Each point is reached from the start by the listed moves, each made once or not at all, plus a little noise. Say if it took an odd or an even number of moves. Then give how often each move was made.
In the rows, zero is written as 128.

Moves:
(1): [148  85  93 106]
(2): [ 99 106 148 157]
Start: [158 126 130  96]
Points:
[146  61 112  98] => even (1, 1)
[176  85  94  73] => odd (1, 0)

Moves:
(1): [126 109 134 107 137 166 115]
(2): [125 136 117 121  98  78 131]
(3): [ 93 106 136 143  77  70 143]
(4): [130 124  77 167  95  83 108]
Start: [165 106 130 141 101 122 142]
Points:
[162  95 128 116  77 112 128] => even (1, 1, 0, 0)
[127  71 141 123  33  52 141] => odd (1, 1, 1, 0)
[133  75 145 136  61 103 145] => even (1, 0, 1, 0)
[132  79 137 157  51  63 152] => odd (0, 0, 1, 0)

Moves:
(1): [119 141  92 149 135 122 120 134 111 124]
(2): [ 81  80 105 153 162 133 151 155 131 110]
(3): [129 105 141 123 115 115 105 137  89 127]
(4): [128 114 146  92 130 114 129 144 107 137]
(5): [ 89 122 137 134 160 126 140 148 132 111]
(6): [131 183  88 120 130  92  68 118 193 101]
(7): [186 111 107 135 131 113 166  75  74 173]
(8): [151 140 143  86 130 120 144 105 135 110]
(9): [138 116 161 161 117 159 144 156 152 117]
Start: [112 115 158 127 114 124 152 115  99 125]
Points:
[ 91 134 109 103 154  84 138 110 172  60] => odd (0, 1, 0, 0, 0, 1, 0, 1, 0)
[189 110 132  78 127  81 198  60  14 158] => even (1, 0, 0, 1, 0, 0, 1, 1, 0)
[ 74  16 196 144 125 133 172 195  66 105] => even (0, 1, 1, 1, 0, 0, 0, 0, 1)
[104 168 103 102 127  72  87 127 125 102] => odd (1, 0, 0, 1, 0, 1, 0, 0, 0)
[ 89  75  98 152 173  63 141 107  79 110] => odd (0, 1, 1, 0, 1, 1, 1, 0, 0)
[105  86  91  94 182  36 147 108  50  96] => even (1, 1, 1, 1, 1, 1, 1, 1, 0)
[161  81 132 139 134  89 162  94 105  98] => even (0, 1, 1, 0, 0, 1, 1, 1, 1)

Moves:
(1): [122 141 136 117 128 141 102 110 118 145 129 112 112 130]
(2): [120 132 147 135 143 124 127 139 140 115 120  96 143 132]
(3): [131 123 126 152 147 114 172 130 121 158 119 131 176 119]
(4): [131 128 124 126 121 121 120 127 125 127 133 125 128 135]
(5): [142 119  82 145 136 151 134 163 162 161 135 132 127 130]
(6): [123 135 129 114 126 159 121 133 108 118  86 120 114 109]
(7): [123 121 130 113 123 140 121 119 137  96 158 124 144 130]
(8): [122 125 122 129 113 129 117 133 141 140 126 126 120 133]
(9): [106 106 115 118 158 114 118 154 148 139 125 107 117 126]
(10): [130 135 161 107 130  97 122 122 155 117 113 106 123 151]
(11): [127 155 143 119 127 132 133 150 138 137 142 103 153 121]
(12): [138 140 137 116  99 145 133 119 134 126 152 116 132 130]
Start: [132 150 122 116 126 134 130 151 127 115 113 110 130 126]
Points:
[135 172  91 137 137 161 147 198 169 217 125  73 179 120] => odd (1, 0, 1, 0, 1, 0, 0, 1, 0, 0, 1, 0)
[118 150 137 114 146 152 150 158 118  88  88  66 195 111] => odd (0, 1, 1, 1, 0, 1, 1, 0, 0, 0, 0, 0)
[120 192 193  76 110 149 150 171 177  98 106   7 210 126] => even (0, 1, 1, 0, 0, 1, 1, 1, 0, 1, 1, 1)

Moves:
(1): [122 132 120 119 125 147 126 137 117 120 140 123 127 143 145 112 123 120
 129 116 142 128 118]
(2): [123 136 137 117 120 121 108 125 138 141 148 114 132 120 149  98 120  96
 130 142 147 123 115]
(3): [119 125 134 123 137 135 133 129 114 118 119 122 128 132 120 133 131 129
 137 123 121 120 134]
(4): [154 128 133 124 137 132 148 139 127 123 110 114 109 125 110 104 147 137
 117 134 120 136 136]
(5): [110 139 129 109 131 137 115 130 102 111 124 144 107 147 150 135 131 127
 132  94 122 126 147]
(6): [151 126 141 126 111 149 127 151 146 110 136 153 135 115 127 124 140 125
  99 110 124 115 150]
(7): [135 112 121 132 128 158 137 120  95 119 136 143 120 138 124 106 131 126
 127 118 111 137 158]
(8): [107 121 116 131 128 123 128 146 129 109 149 129 150 115 149 113 112  96
 123 133 128 132 132]
(9): [104 135 141 105 123 149 123 129 134  95 171 132 131 145 150 147 115 128
 124 147 114 122 136]
(10): [111 147 151 158 124 120 108 138 134 135 120 124 128 133 143 126  96 121
 139 138 135  98 126]
(11): [134 128 112 131 108 114 113 137 118 145 130 115 127 121 121 118 122 133
 132 128 129 120 122]
(12): [138 131 124 130 103 113 120 140 133 142 128 140 144 129 140 126 130 126
 118 151 133 113 124]
(13): [139 134 105 128 137 139 135 124 121 125 146 116 117 138 122  95 140 137
 143 123 145 147 155]
(14): [127 143 120 128 129 128 137 124 136 142 109 128 128 120 105 129 130 149
 116 129 111 113 139]
(15): [110 143 138 123 117 127 123 129 116 127 122 139 130 133 138 139 129 124
 142 107 104 121 102]
(16): [120 129 136 133 149 129 123 142 128 109 152 129 114 139 121 117 145 132
 128 118 127 117 133]
(17): [120 140 130 142 125 108 132 131 121 116 134 125 114 150 121 125 136 101
 128 106 146 113 118]
(18): [112 123 146 115 135 151 143 143 132 124 155 123 137 124 126 121 133 117
 115 136 130 146 147]
(19): [118 144 145 115 130 137 121 120 122 102 132 133 137 133 115 118 117 143
 119 109 134 150 136]
(20): [140 101 126 111 118 143 157 123 146 147 144 116 157 103 140 131 131 150
  95 130 125 113 145]
Start: [100 126 117 109 143 127 144 136 140 136 117 108 128 150 107 135 107 144
 119 135 122 120 156]
Points:
[114 125 155  67 137 174 170 183 137  94 136 134 109 145 121 117 162 176
  62  60  76  79 203] => even (0, 0, 0, 1, 1, 1, 0, 0, 0, 0, 0, 0, 0, 0, 1, 1, 0, 0, 0, 1)
[ 37 174 171 100 179 157 143 177 143  45 155  97 129 169  93  99  77 158
  94 139  84  86 205] => even (0, 0, 1, 1, 0, 0, 0, 1, 1, 1, 0, 0, 0, 1, 0, 1, 0, 0, 1, 0)
[ 90 177 136  56 116 182 124 171 146 112 171 135 142 152 114  61 120 144
  69 103 145 131 244] => even (0, 1, 0, 0, 1, 1, 0, 0, 0, 0, 0, 1, 1, 1, 0, 0, 0, 1, 1, 0)
[ 64 164 173  74 150 192 136 169 106  57 191 151  98 184  94  57 139 109
  60  43 120 110 249] => odd (0, 1, 0, 0, 1, 1, 1, 0, 0, 0, 0, 0, 0, 1, 0, 1, 1, 1, 1, 0)
[ 95  96 126  86 130 177 179 126 102 136 121 118 152 143 115 128 119 158
 109 100  73  98 180] => even (0, 0, 1, 0, 0, 0, 1, 0, 0, 0, 0, 0, 0, 0, 1, 0, 0, 0, 0, 1)
[ 14 142 113  69 136 169 106 184  53  38 239 105  95 219 175  57  94  52
 125  77 131  77 194] => even (1, 1, 1, 0, 1, 0, 1, 1, 1, 0, 1, 0, 0, 0, 0, 1, 1, 0, 0, 0)
[ 84 157 160  67  91 205 126 163 114 116 143 136 162 155 155  62  80 145
  54  85 115  48 237] => odd (1, 1, 1, 0, 1, 1, 1, 0, 0, 1, 0, 1, 0, 1, 0, 0, 0, 0, 1, 1)
[ 75 131 215  63 156 220 175 197 171  45 202 105 153 141 107 104 109 173
  37 128  98  83 247] => odd (0, 0, 1, 1, 0, 1, 0, 0, 1, 1, 0, 0, 0, 0, 0, 1, 0, 1, 1, 1)

Moves:
(1): [123 138 121 127 114 138 130 145 120 136 142 140 144 119 131 133 117 150
 131 119 156 148 123 138 123]
(2): [128 139 143 124 128 132 150 153 111 108 122 140 135 126 114 115 131 126
 110 144 108 122 130 117 144]
(3): [132 113 122 116 117 138 122 126 118 119 138 127 141 123 124 133 131 139
 118 128 134 128 108 111 127]
(4): [140 120 118 124 119 110 124 148 151 116 136 121 139 147 128 126 131 142
 120 126 125 130 140 115 131]
(5): [127 119 127 129 109 118 131 132 118 105 134 123 121 126 121 143 122 134
 136 127 118 114 134 133 128]
(6): [123 103 135 113 113 130 136 122 133 146 154 118 163 151 128 113 149 150
 143 118 121 130 120 120  96]
(7): [125 150 135 127 132 108 124 129  96 116  95 157 111 123 143 163 116 132
 147 109 113 142 163 144 126]
(8): [120 119 105 131 146 150 129 108 140 125 130 106 117 133 139 123 124 130
 139 127 149 121 118 127 133]
(9): [121 146 146 146 123 131 126 135 136 121 129 122 142 120 137 138 124 129
 137 141 136 116 142 127 142]
(10): [137 129 131 123 127 129 135 110 105 117 127 117 141 111 126 113 124 122
 123 122 125 125 136 125 118]
(11): [127 126 127 133 134 133 117 129 124 130 130 121 123 137 135 127 114 151
 142 141 114 139 134 139 114]
(12): [131 130 121 131 132 122 124 132 125 128 124 121 141 126 121 135 140 120
 121 126 114 134 133 132 122]
(13): [141 141 143 131 126 142 144 122 121 137 127 134 113 150 116 147 122 124
 134 124 132 138 123 131 123]
(14): [124 140 131 134 139 117 126 109 108 127 123 127 131 125 127 130 117 117
 127 124 144 123 115 118 123]
(15): [150 126 119 138 136 134 130 123 134 128 135 153 133 125 153 127 122 121
 136 140 128 143 115 145 122]
(16): [120 113 141 126 129 129 123 119 137 117 128 130 135 133 125 146 122 157
 120 123 134 153 127 133 120]
(17): [118 125 121 130 135 148 119 137 131 124 144 139 140 120 114 129 131 120
 119 138 134 125 138 119 134]
(18): [116 122 123 130 124 148 118 108 119 120 128 114 136 134 126 118 111 124
 133 138 145 145 129 128 134]
(19): [130 143 141 118 140 119 148 135 102 127 119 139 112 136 139 117 135 100
 108 145 158 131 137 121 117]
(20): [134 122 122 142 143 121 127 117 118 123 135 117 123 118 131 122 128 133
 143 125 134 143 138 133 135]
(21): [111 129 146 123 124 137 140 137 130 143 136 125 130 144 134 139 117 139
 129 147 134 125 135 127 139]
(22): [127 136 119 128 113 133 125 124 121 118 168 149 136 118 126 130 138 135
 132 137 129 147 123 141 128]
(23): [144 117 135 132 126 109 117 114  88 124 117 139 154 107  91 116 134 129
 121 114 128 124 127 137 135]
(24): [131 127 127 132 131 129 119 139 133 127 125 124 127 138 134 126 140 118
 111 114 129 116 126 126 130]
Start: [132 113 121 137 106 159 128 152 131 113 138  89 109 129 140 115 142 105
 128 149 112 129 125 114 122]
Points:
[ 96 135 112 157 103 233 114 164 120 103 221  77 160 118 161 120 117 143
 140 186 167 136 149 130 132] => odd (1, 0, 0, 0, 0, 0, 0, 1, 1, 1, 1, 0, 0, 0, 0, 0, 1, 0, 0, 0, 1, 1, 0, 1)
[161 122  90 160 100 147 103 134  37  35 149 118 198  71 133 160 110 124
 140 126 149 135 152 121 119] => odd (1, 0, 1, 1, 1, 0, 1, 1, 1, 1, 0, 1, 0, 1, 1, 0, 1, 0, 0, 0, 0, 0, 1, 0)
[163 103 144 174 117 148 100 154  11   7 128 127 186  71 117 155 130 142
 123 150  70 163 180 143 127] => even (0, 1, 1, 0, 1, 0, 1, 0, 1, 1, 1, 1, 0, 0, 1, 1, 1, 0, 0, 1, 0, 0, 1, 1)
[133 140 153 152  81 153 144 195  89  16 179 151 178 116 143 182 124 146
 125 191  74 167 202 135 139] => even (0, 1, 0, 1, 1, 0, 1, 0, 1, 1, 0, 1, 0, 0, 1, 1, 1, 0, 0, 0, 1, 1, 0, 0)
[206 110 127 136  81 173 137 180  56  75 155 126 176 130 111  96 124 146
  94 141 113 162 107 115 111] => even (1, 1, 1, 1, 0, 0, 0, 0, 0, 1, 1, 0, 1, 0, 1, 0, 0, 0, 0, 0, 0, 0, 1, 1)
[135 103 150 140  79 179 144 164  50  38 181 139 204  89 150 155 122 178
 154 146 116 180 164 123 100] => even (1, 1, 1, 0, 1, 1, 1, 0, 1, 1, 0, 0, 0, 0, 1, 1, 1, 0, 0, 1, 0, 0, 0, 0)
[181 166 111 166 126 133 142 171  17  35 150 141 171  85 160 107 152  98
 116 148 152 179 181 150 137] => even (1, 1, 0, 1, 0, 0, 1, 1, 1, 1, 0, 1, 0, 0, 1, 0, 0, 0, 1, 1, 0, 1, 1, 1)
[146 113 145 137 101 134 132 123  66 102 154  89 154 166 151 154 103 199
 177 102 130 222 164 129  49] => even (1, 0, 0, 1, 0, 1, 1, 0, 0, 1, 1, 0, 1, 1, 0, 1, 0, 0, 0, 1, 0, 0, 0, 0)
[169 104 111 148  92 139 126 122  57  98 154 122 150 163 143 150 105 173
 196 107 133 176 127 153  67] => odd (1, 0, 0, 1, 1, 1, 1, 1, 0, 0, 1, 0, 1, 1, 1, 0, 0, 0, 0, 0, 0, 0, 1, 0)
[119 131 193 139  89 189 151 126  62  74 123  94 156 160 134 141 105 165
 166 156  88 183 177 125  84] => odd (0, 1, 0, 0, 0, 1, 1, 0, 1, 1, 1, 0, 1, 0, 0, 1, 0, 1, 0, 0, 0, 0, 0, 0)
[174 125 154 138  75 113 168 172  24  59 164 114 226 110 118  84 153 107
 105 162 134 132 142 107  85] => even (1, 1, 0, 1, 1, 1, 0, 0, 1, 1, 0, 1, 0, 1, 1, 0, 0, 0, 1, 0, 0, 0, 1, 0)
[142 100 128 139  41 158 100 148  51  51 193 118 211 140  75 169 157 144
 154 138 102 166 166 113 109] => even (0, 0, 1, 1, 1, 1, 1, 0, 1, 0, 0, 1, 1, 0, 0, 0, 1, 1, 0, 0, 0, 1, 1, 0)
